Each wall is flat, endless, passes through zero and stands at right angles to its row. A trip goes straight from one point to another. Which walls does it cross, in order?

Walls:
(1): [-13  12 -10]
(2): [-20 -19   6]
(3): [ 16 -60 -19]
(4): [ -5 -21   5]
(5): [ 40 -32  16]
(6): [11 -7 -3]
(7): [-27  11   9]
(8): [ 21  14 -31]
(9): [ 31 -47 -19]
Trips:
[ -4 -23   0] to [ 24 -17  -2] -> 8, 2
[  0  -1 -21] to [-46 -34 -41] -> 2, 4, 7, 6, 8
[ 40  -8 -14] to [ 37 -15  13] -> 4
[  0 -15  -1] to [-18   6  25] -> 7, 6, 9, 3, 5, 1
[ 45  40 -19] to [31 14 -8] -> 9, 1

Walls:
(1): [-32  10  35 -23 -33  24  -1 -26  36   3  35]
(2): [-10  10 -11  17 -23 -24 -27 -52 -16  20  11]
(3): [ -7  37 -19   7 -10  40   2 -29  -8   1   5]
(4): [-22 -13   5  36 -35   6  19 -38 -58   6  15]
(5): [ 15  17  38   3  -6  -4  24 -27 -30  24   9]
(6): [-10 -14  35 -29  18  44  -3 -38 -15 -60  -2]
(7): [-34  -1   7 -16 -20  21  -8  20  10 -14  18]
Trips:
[ -3 -12  26 -19   5  16  11  19  35 -31  -4] to [-18  36   4   1  -3  40  59 -60  18  11 -43] -> 3, 5, 4, 7, 2
[-13  -7 -13 -22  14 -34  25  25  12 -46 -31] to [-47   2   3  16  -7  -1  -5 -23 -43  -8 -23] -> 4, 2, 3, 5
[ -6  18 -22  22 -13   3 -18 -10 -13  -7 -29] to [ 13  -2  28  23  -2  25  36   1 -29 -22 -41] -> 6, 5, 2
[ 32   0 -24  14   4  35 -16 -45  12 -10 -11] to [ 25  -5 -27 -12  -3  48   2   1   4 -45  -7] -> 4, 2, 7

Walls:
(1): [  3  13   0 -12   4   5  -8 -17  12 -28  15   6  -8   7  -5  10  -7 -13
  -1 -24]
(2): [ -3  13  10  -6 -13   5   8  28 -10   2   8  13   8  25   6 -13  -1  -5
  11 -27]
(3): [  3 -20  -1   1  -2  -4  10 -11 -16   9  12   2  13  31 -18  18 -22 -29
 -16  -4]
(4): [-26  -7  27   4 -19   5 -36  -5   5  -4  -4   6  33  11 -20 -10  14  27
  15   7]
(5): [  9  10 -22  11  -9  -6  30   1  -1 -26  -1  11  -4 -16   3 -10 -20 -16
  -3 -18]
(6): [ -4   1   9 -30  21  -1 -11  45 -18 -35  -7 -17   7  34  -1  -5   8 -42
   6 -23]
(7): [ 27 -19  -7   0  -2  16   6   0   7 -20 -19  16  11  15   1  15  23  18
  -4   8]
Trips:
[  2  -8  18 -31 -10  21 -10  20   6 -10  20   9   9  10 -16   1   3  22
  -8   7] to [ 11  26  -5 -12  -4  -7  -5  -3   8   7   9  15   4  -1  12  -7  14  12
  24  14] -> 6, 1
[-15 -28 -24 -21 -24  -2  10 -17 -38  -6 -20 -13  -6  -9  20  33   2   0
  10   2] to [ 16   1 -18 -15  16  18  -6  -5 -33  37 -17  13  -8   4 -26   3  13  17
   4   3] -> 5
[ 10  -4   7   1  28 -25   7 -17  12   2  13 -13 -10  -5  -5   1   7  21
   8 -48] to [ 13 -13  13   3  -4 -33 -40 -28  -7 -25 -20  -3   1   8   5  -3   9  22
  -8  26] -> 5, 4, 7, 1
[ -2 -23  20  14 -10  -5  -5   6  22  13  -5  -5   4 -18  19  -5  -9  21
   2  33] to [  5   6  11   3  14  11  -2 -60  12 -43  25 -21 -33 -20  28  14  12 -14
  24 -22] -> 7, 1, 4, 5
[ 18  11  27   8 -13 -10  12 -10  27 -10 -19  10 -29  24   6 -14   5  -2
   2   9] to [ 50  14 -15 -15 -12 -24   3   7  15  17  17   0  23  -7  10 -12 -17 -21
  23   7] -> 7, 3, 1

Walls:
(1): [  1 -20   3   9  21  -3 -17  -5  -4  10 -11  21  21 -25 -12  14  17  24
  28   6  34  29 -10   6   6  -2   6  -3 -14   9  26 -15  11  35 -19   7
  27   4  -9 -22  10  -4  13   7  17  30  12  -4]
(2): [  3   4  14  36   3   5   8  19 -20 -28 -32 -16  -6 -41   1  10 -12  23
   0  -3   2   9 -31 -10  -9  -9 -27   2 -16 -13 -23   9 -16 -15  33 -17
  29  29   3 -13   2 -34  -3  -4 -14 -26  -1 -17]
(3): [ 15  -9 -13  15 -21  -2  -8 -23 -19  -2  41  14   6  -4 -20  -7  -8  -1
  14  -9  10  22 -25  60  43  -6  14  -4  31 -30 -50   0 -10 -32 -36 -30
 -11  14   5   0  -1  -8 -20  -3  16 -25  13  10]
(4): [  2 -24  21 -12   4   3  -8  40 -16  -9   6 -32 -16  -2 -18  23  13  -9
  25  25 -35  18   3   7  24  10  18  -1  -1  -7 -26  16  17   3 -17  12
  -6  16  10  -8  48  13  -1  -1  16  -9  -1  14]
(5): [ 22 -13  -2 -12 -20   3  -6   7   3 -30  -2  -7 -34   3  12  18 -10 -12
 -17   1 -17  10   6  16 -24  23  15 -18  17   0 -28  41 -31  -7  -5 -20
  -4 -14 -12   1 -22  -9  -1   0  -3  20  -7 -11]
(6): [-10  11  -8   8  10  27  -6 -10  -8 -13  40  14 -46  24  -5 -19  14  33
   3   0 -39  12  -3 -35  -9  21 -31   2 -12   4  15  21  14   2   9 -18
 -18 -34  -3  25 -12  38   9 -32 -28  -2 -45  -2]
(7): [  4  -7 -14  16  32 -18  31  -1   5  17 -14  10 -25   6   1 -13   6  29
  -8 -10   2  17  11 -23   0   5  -6 -10  30  -1   5   9  -4   5  23  25
 -11 -24 -29   7  -6  11   9 -13   0  11  26 -32]
(8): [ 23  12  10 -12  20  13   7 -15 -13  10   8 -16 -15  10 -24   2 -16 -17
  16   2 -12   0 -16  -3 -30  27  25  11  -1  24  10   1 -27  -5 -26  -2
  -8  18   3   9  27   2 -10 -18  -3  -4   3  24]
(9): [-37 -14  -4  10 -11 -38 -29  29   6   1  18   9  15   7  35  -9  14   4
  -6   2   8  -3  32   3  16  -1   4 -32  -5  -4   8   4  -4  17  -4  -4
  12   8 -22  40  21  18 -33   2   1 -25   6  10]
(10): [  0   1  30  27  10  11 -16 -33  12 -46  12  11  -1  12   9 -24  20  12
   6  15  10 -20 -29  19 -16 -21  14 -35   0   7   0  36  -2 -27  -1  -6
  17 -24 -14  28 -30  11  36  -9  13  24   4 -24]
(11): [ -4  -2   5  26 -17   6 -26   1 -15   2   6 -39  -7  -3 -18  11   7   7
  14   6 -29  33 -31 -29  18  21  -4  18 -23   7  14  15  32  -1 -37   4
  10 -23 -23   9  11  -7  18   9  24  -9  20 -17]
(12): [-29 -10  -4 -18  13  13  25  10   1  -3  -7   4   7  29  -9  10   0   0
  -3   2   9  -3 -20  -4 -28  20 -26  11 -21 -36  35  -4  24  -5 -14  14
 -30   4 -18 -11  35  13  -9 -14  18  -7   1 -11]
Trips:
[ 25 -30  -4 -17 -21   4 -11   1  31 -14  21 -15  11  12  20   1 -15 -16
 -16  37  14  37   2  -8  38   6  13  22 -12  -5  24  -8  21  19   9  38
   3  -8 -14  24  10 -20  -6  32   3  -8  12  15] to [-25   1  -4 -28  12 -11  25 -13  -6  -3 -47  27  20   2  20  12 -37   4
  10  -4  -1 -19 -13 -19 -13  -2 -14  23  -6  -1   3   2  -1   3   8  29
   5 -12  -1   7  24 -18   1  -5  10  23   0  -9] -> 7, 4, 9, 11, 2
[-23 -34  23 -14  -1  10 -14  12  -8 -22 -14 -17 -12  -1 -32  -5 -20 -11
   9   0 -22  10   1   5   2  13   1   2   7 -10  15  15  -9  -7 -15  -8
  17  11 -12 -10  28  27  25 -11   0  14  -9  41] to [-21 -30   9   3  -4   7  21   1 -29   5  12  -7 -12   2  24 -14  -4 -25
 -17 -31   8  29 -17  50  12  -9  -3   6  -2 -10  -9 -32   0  12  27  -3
 -32  -2   0 -24  -8 -33 -36  28  -8  -3  -7 -16] -> 3, 2, 6, 1, 11, 8, 4

Walls:
(1): [  5 -35   9  -6  -9 -27   0 -14  -3 -26  39  22   1  18  -6  11 -22 -29
  18  26 -12   8  11 -17   8  11  24 -31   4  -7  18 -13 -33 -14   4  -2
  -9 -17 -37  -9  17  30  -2   9   3 -27   7 -40]
(2): [  9 -15 -13  -6  11 -12   7  25   7 -11  -4   4  12   0  14 -22 -22  -4
  -7   1  -2  26  12  22 -18   6  -5 -35   9 -20  12  -6  21  13  -8   1
   1  15 -24  -5  19 -31  -2  -7 -12  14  -1 -25]
(3): [-18  17  -6  26   0 -21   9   4 -16  -9 -27   1   0 -26  -6  24  25 -11
 -10 -10  -8  -5  28 -42  50 -30  29 -10 -24   2  -9   8  29  -7  24   0
  21  20  32  22  -7  -5 -22   3 -23 -26  12 -36]
(4): [ 32   6 -21  -9 -22  23 -44  24  17   5   9  13 -13  14   2   4  25  12
   6  24  12 -26  -7  14 -18   0  15  -4 -20 -14   3 -15 -24   1 -40  25
  25   0  43  21 -12 -27 -28   5 -20  -7  43 -12]
(5): [-26  -5 -12  -4  42   5   1  -7  20  -2   8   9 -52 -17  29 -29  10   7
   3  14  22 -38  15  -7 -12  -7  14  21  -4  -6 -34 -16 -43 -16  16  16
 -17   1 -15  -9   2   5 -25  -4  -9  10   3  21]
(6): [ 39 -27   4  20  37 -11  22  19 -18 -14 -20 -27   1  13 -13  20  11   4
   8  -6   6   9   2 -17 -33 -10   3 -46  14  -7  38   1  -7 -40  -4 -37
  45 -20   5  -5  11 -33   4 -11 -12  -6  17  22]
(7): [-11   2  -8  -7   7   9 -10 -27   0   1  26 -16 -32 -38 -18 -13  37 -13
  -2   0 -29  -7  13  -1  -8  -6 -16  36   1  -5  12  17  -1 -15   9  10
  19 -30   4  24  25 -19 -16  30  -5 -16   1  36]
Trips:
[-37 -40 -12 -15   6 -21   0  16 -28  -5   1 -20 -25   3  -3  15   7  26
   0 -16  -4  24   9 -21  29 -22 -37 -11 -12  29 -22  27  -1  -7 -21   7
  15   0  -3   7  12   4  18   6   4   2  16 -18] to [ -3   3 -13  24  16   4 -51 -10  -7  -9 -31   8  28 -16 -27   7  29  -7
 -40 -11   6 -10   0 -12 -26   9 -23  13 -29   1  18  26  41   2   1  16
 -15  43 -60  24  35   0 -10 -12 -19  -8  -1  24] -> 1, 2, 6
[-40 -15  17  13   7  27 -19   3  12 -10  37  18  -1   8   7   0  -1  -2
   1 -17   9  -5 -21 -10  44  -1 -34   0  19  18  -1  -3  12  -9  28  34
   4  26  22 -11  25   9 -21  33  -7   4 -13 -12] to [-19   1  17 -38 -16   4  23  15 -11  14  21  -9   8  -1   1  -3  11  14
  41 -13 -34  -3  -2 -22  15   4 -18  -4  -2 -19   7 -12  -1 -29  15  17
   3  40   4   2  18  10  28 -27 -27   4   0  -8] -> 5, 7, 2
[ -5 -10  -2  -7 -27 -13  18  30 -33 -39 -11 -14  27   8 -18  12 -21  17
  15 -31   9  10  26  11 -19  25  15 -18  30  10  14 -28  -5  -2 -20   0
 -15  26 -18   7 -15  31  15 -28 -13  -3  30  -2] to [ 20 -35   7  36  30  10   2 -31 -21   8  22  33  -1  19  27  39 -26  31
 -10  16  -6 -19 -30 -14 -31  21  31   7  11  13   9  -5   9  12  11   2
 -17   6 -18 -15   5  -3   3  17  27 -11  19 -18] -> 5, 2
[  6 -28  38  -6  -4   2   7 -25  15  -4  22 -19  20   1  -9   1 -30 -19
  34  14   3 -20 -17   5  20  20  43 -14 -23  12  26  30  -8  -5  -3  16
   6 -17 -12 -21 -26  -1 -10 -22 -12 -30   3  32] to [-10  17  10  14   4 -25  34 -29 -11   0 -27  15   7 -22   9  -9 -22   3
  23  16 -24  32  13   1 -27  -3  13   5  21  12 -30  -8 -42  12   7  -5
 -10  14  12  -8 -27  -3  16  21  -3  24  -2 -40] -> 5, 6, 2, 3
[-11  -4  -2 -31 -15 -12  10   1   5 -12 -23  -1  -8  -5   6   1   9   6
 -12  -5  -6   1 -24  28 -31 -28   0  -5   2  10   4  -8   2 -58  34  14
  31 -13   0  12  14 -58  -9  10  19  13   3  12] to [-42   3   8  -2   9 -20   6 -10  26  11   3  17   9 -21 -20  24  -9 -16
  12 -23  16  20 -11 -19  18 -25   6 -42  -3  11  12  26   7 -37 -10 -16
  11  22 -14  16  34 -16  -1  -2  21  -6 -18 -11] -> 3, 4, 5, 1, 7
[ 27  -2 -15 -10 -17  -3   2  15  23 -16   4  -7 -20  -3  22  -2  -5   7
  12 -15   4  12  19   5  25 -21 -28 -15   4  19   1  -4 -14   2 -28  17
 -32  28  39  18   6  -9 -11  13 -41 -14 -16  -7] to [ -9  15  18   1   9  18  16  24  -5 -34   7   5   9   0  -4  22  18  31
   0   7  20  -8 -11  -8   3  13 -18  29   2  -2  -4 -24   8  -6 -13  35
  24   3 -11 -40  14  -8  44   4 -22   8  -4   3] -> 3, 6, 2

Walls:
(1): [ 20   9 -23  16 -20   8   4  18   5  13   8 -20 -19   4  32 -13  -1   5
 -18 -36   7  43  10 -10  24  13 -27   4   0  -8  17   5  13  -8 -18 -32
 -19  30  -5   9  -2 -18  18   4  16  -4  -2   1]
(2): [ -6   9 -14   0  30   9   4  -2   2  -6  -2  17  -4  -8  20  14  -1 -21
  -6 -12  12  16  26  -6 -30 -32 -11 -10 -17  -5 -19  16  -6 -13   0   7
  -3   1 -16  19  36 -26 -20  20   1   0  20  34]
(3): [ -8 -21   0 -15 -17  15 -13  15 -16 -42  20  -9 -12   0  -2  16   8   4
  18   2 -13 -32  -9   2  -6  39   7  15  -9   0  28  25   5 -22  -9  -5
  -7  -1  25  19   1  37 -20  -6  31  -1  23  -2]
(4): [-30 -19  10 -10 -11 -19  -7 -12  19   2  -2  20  -5 -42  -1 -20 -11 -35
 -19   7  -2 -10   3  -4   9 -17  10  31   4  16   7  10  10   4  -2 -30
   8  -2  10 -22   1 -32   9   6  -6   6  21  -1]
(5): [ -6 -17  16 -10  25   1   6  20  -1 -18 -23  -7  10   4   7 -12 -21  -6
  -4   2 -17 -10  -8 -11 -23 -17  21 -10  15   0  10 -37  17  25 -13 -10
  -7  -4  -1  -1   7   6 -28  29   5   6 -15 -21]
(6): [  7  17  21 -18  20  37  11  18   0  10  16 -20  18  11  12  23 -10   3
 -20 -21 -13  33 -24  27 -17  -6  -8  -3 -10  -4 -30   4 -13  -5  18 -14
  10 -18 -12  -3   7  22 -10   3 -12   7 -11  25]
(7): [  0 -11  -8  -3  11 -27  -1 -21  60  10 -26   3 -21  27  14   2  24  15
   9  18 -40  -3  24 -13 -24  -1 -10   5   6 -21  -5 -10   4  11   7 -32
   0   3  13 -11  -2 -10  29   3  12 -20  20 -29]
(8): [-13 -11 -19  13  18 -14   3  -8   4 -18 -17  -3  10  20 -19 -14  10  24
 -37  -2   4 -23 -19 -25  17 -16   4 -10  -6  13  -4   6   3  20 -53  14
  -6  29 -14  11  34   6  13  11 -34 -10   0  40]
Trips:
[  8  10  11  55 -19  10  14 -14  20   3  19   6   7 -18   9  -8  15  -6
   0   5  34  -5   3  -2  28 -10  -3   8  39  -9  33 -12 -29  14  -8   3
   1   6  -7   4  -8  -1 -10   0   1  17  -7 -19] to [-15   8  21  12  -2 -17 -25 -32 -27   3   7   2   4 -49  10 -25 -13  -2
  -6   9 -10 -21   6  -5  -3  -3  16  -2   7   7  27 -21  40  21   1 -20
  14  -7  10  26 -37  24 -24  19  -8  -5   0  21] -> 5, 1, 3
[ 22  22   1   9  12   8 -13  -9 -11 -17  -6  -4  -7   0 -34  15 -26  -9
 -14 -28  -3  23   4   3   6  -6  36  19  -7   7   5   4  -1 -20  -1   0
 -30   6 -14   2  11  26   0 -39 -21  -2  36   6] to [ 28  11  -6  31   7   8 -16 -10  20   6  13 -22  26  19 -11  15  -4  -8
  10   6   0  37  47   8 -49 -38  12 -15 -45  -8  22 -14  25 -15  -6   8
  15  -2 -29 -29   4   5   9 -11   2  14  -4   0] -> 3, 8, 7, 5
[ -5   0  24 -25 -12  26 -25  11   3  11  19  22  -1 -11  15  12  27   2
 -15 -16  17  15   0   4 -10  15 -19 -17   0  24   1 -12 -19   8 -10 -12
  21 -22  20   5  11  11  -1   5   2   4   5   0] to [  5  -5  20   5 -36   6   7 -10  25  -9  14   2  -9   0   6 -12  14  10
 -26  -9  34  13  23   1  25  -7  23 -11   1  32 -13   7 -14  12  -7  20
 -11  20  -5   1  -8   3  30  -2   9  25   5   8] -> 3, 2, 8, 6

Walls:
(1): [-26   4  13 -19 -18  20  17  10 -32  10  18  -9  -5 -18 -25  18 -14  44
   9 -12 -29 -18  -8   2   2  -3  -1  32  11  -1 -30  -6 -25 -27  -9  16
  13  -8  23   4   3  21 -12  25  -5 -15   8   9]
(2): [  4  -4  29  -5  24 -21  -9  40 -16   8  17  10 -20  24  16  19  17 -20
 -10   7  -5   7   8  -1   0 -27  12  18  -9 -19 -33 -12  23  26   3  11
  15  -1  -2  12 -13  -2   5  -7   1   2 -10  29]
(3): [  1  16  -9   9  -2  19  15  21 -18 -23   6  20  13  -9 -10   5  11 -23
 -18  32  10   4  -1   5  -1 -14   1 -22  -6 -43 -11 -13 -21   9 -13  -5
   9 -11  22   4   2  -4  -3  17   5 -10  -2  28]
(4): [  9   0  -1 -10  19 -17  -3  29  19   6  11  -2  14 -10  12   0  23   3
  22  -8  13 -14  21  -5   3   3  17  13 -28  -9 -16   7   1  -1   6   2
  -7 -25  -8   1  -5 -24  12  38  -2  11 -12   0]
(5): [  8   9 -27   1  12  22  -1  13 -14  -2   8  -2 -24 -21 -21  18 -28  11
   1   4  -6   2  10   0  19   4 -12   3  25  -3   4 -10   7 -13  -7  21
   8  19  -6  28  -3 -14  -5  46  -7   0 -24 -12]
(6): [  0 -24   9   6  20   9  -7  -9  16   8  25 -31 -23  -8 -20 -21 -21   1
  15  -8  -3 -16  28  26   2 -16 -27  29 -13  18  21  -9  11 -18  12  21
  -9 -21 -13   1  -4 -18  -4 -19  -2 -18   1  34]
Trips:
[ -7   4  20  -3   8  -3 -20  19  -7  -5  25 -12 -19   0 -14   0  32  -2
  -1   1   4 -17  18  -3  -2 -30  10  14  45   3  -6   1 -16  -9  33  -7
  10  21 -11  17   1   8 -13  11   6  -7  -8  24] to [  1   3  15  14   4 -31  16 -18  32   7 -13 -11  14  -2   8   8  11   5
  19  -7  15   0  -9  33  11 -11  13  20 -12  -2  10   1  20  -3 -22   5
   4  -2  16   9   9   8 -18  -8 -10  -7 -16 -12] -> 3, 5, 1, 2
[ 15   6   5  18   4   9  -4  15   4 -23  -2   0  20  10  15  -5  -1  10
 -17   5  10  30  22  13  19 -25  20  -5  -8   2   4 -21  34  33   5   9
  10  20  14  21   7 -23  14  19  18  -3  -6 -42] to [  6  20  -9   5   0  -1  29  20  10  14  18 -15 -21  22  23  12  33  -8
  26 -28   9  -8   7  -4 -21 -28 -23  -5 -25  -8  24  18   9   4  18  -4
  16   8  14  -3   9   0  -6   7  -5  32  22   2] -> 5, 3, 6
[-13   6  21  -8   1   2 -32  -6  -1  -6  17  -5 -29 -16 -30 -21  22 -14
 -19   4 -29  15 -24 -18  27   2  -6 -10  15 -21 -14  17 -24   8   7  -5
 -28 -20  14 -27   4  -9  14 -17   6 -16  11  14] to [-14   8 -17  -8 -18   2 -21 -24  19 -16 -19  20   2  -7 -10 -16  20   5
  -5 -35  19  -4  26 -24   8  -5  -3  18  26  26   8  18   7  10 -14  16
  23  14  13   1  29  -4  12   1  -3  15  -1  -5] -> 2, 6, 3, 1, 5
[  3  -4   5   2  16  -3  -3 -20  12 -12 -12  12  10   6   0 -21   0  -5
   4  25   5 -11   0  -1  18 -20  -2  15 -10  12  41  11 -24   0  -8   2
  -9   5   5  -4  -1   5 -30  16  18   0  12  22] to [ 18  -2  -2 -15  -3   2  25  26 -11  -6  27   8  15   3 -16 -25  22   1
 -21  -3  10 -11  21 -17   9   0  24  -6   6  29 -24   7 -22   1  21  21
 -24 -18 -14 -25  -5   7   7  19 -27  18  -2  -8] -> 4, 1, 6, 2
